Each row of a before or after table is a point. One or more steps were done to the points. Then noise was added and the rows were shuffled. The steps act on columns, c1 being the first. Name the steps. A step turns or swaps two columns, mirrors them in a line or flattens them onto one, adds a multiple of one to another, or multiplies or shifts one. Angles are multiples of 10 degrees, from the lower column toward the higher: turns from -170 to 170, lines from 10 to 170 but not 90. Use the fewest steps. Two steps may share a column if one is a turn and the other turns, adds or multiplies; they go together, in the order done. Otherwise the lowest column goes first.

Before, 9 rows:
[[ 0.25  0.15]
 [-0.11  0.11]
 [ 0.45  0.32]
 [ 0.13  0.84]
 [-0.35  0.47]
 [-0.25  0.07]
 [-0.52 -0.56]
 [ 0.16  0.20]
 [-0.66 -0.67]]
After:
[[-0.30  0.21]
 [-0.91  0.95]
 [-1.21 -1.14]
 [-1.71 -1.33]
 [ 0.33  1.65]
 [ 0.42  0.38]
 [ 1.12  0.67]
 [-0.65  0.14]
 [ 0.65  0.23]]
Steps: multiply c1 by 2.5; multiply c2 by 2

Before, 14 rows:
[[-0.03 -0.31 -0.25 -0.21 -0.22  0.10]
 [-0.29 -0.01  0.15 -0.12  0.34 -0.30]
 [ 0.35  0.11 -0.09 -0.08 -0.12 -0.61]
 [-0.52 -0.15 -1.04 -0.05 -0.79 -0.14]
 [-0.49 -0.25 -1.05 -0.18 -0.68  0.03]
 [-0.20  0.05  0.19  0.11 -0.48 -0.12]
 [-0.23 -0.21 -0.17 -0.31 -0.48 -0.41]
 [-0.82  0.26  0.25  0.12  0.70 -0.63]
 [-0.41 -0.37  0.28 -0.05 -0.65 -0.33]
 [-1.03  0.42  0.34 -0.46  0.66 -0.92]
 [-0.18 -0.43  0.43  0.50 -0.39 -0.41]
 [-0.97 -0.20 -1.39 -0.11 -0.55 -0.23]
 [ 0.00 -0.23  0.45 -0.09 -0.59  0.07]
 [-0.69  0.37 -0.95 -0.09 -0.85  0.11]]
After, 14 rows:
[[ 0.97 -1.05  0.92 -0.10  2.78 -0.22]
 [ 0.73  0.07 -0.15 -0.12  0.57 -0.29]
 [ 0.06 -0.08 -0.43 -0.05  1.37 -0.32]
 [-0.64  0.03  0.14 -0.08 -0.85 -0.60]
 [ 0.15 -0.86  0.64 -0.17  1.62  0.04]
 [-0.14 -0.41 -0.02 -0.20  0.19  0.11]
 [-0.08 -0.27  0.01 -0.32  0.85 -0.44]
 [-0.51  0.10 -0.49 -0.09  0.29  0.08]
 [ 2.10  0.54  0.01 -0.44  2.36 -0.93]
 [ 0.09 -0.79  0.71 -0.05  1.74 -0.12]
 [ 1.83  0.34 -0.04  0.12  1.79 -0.65]
 [-0.07 -0.06 -0.62  0.50  0.64 -0.41]
 [-0.10  0.16 -0.10  0.09  0.76 -0.11]
 [ 0.30 -0.31  0.96 -0.09  2.23  0.12]]
Steps: multiply c1 by 3; turn c1 and c5 by -120 degrees; mirror c2 and c3 in the line at 20 degrees
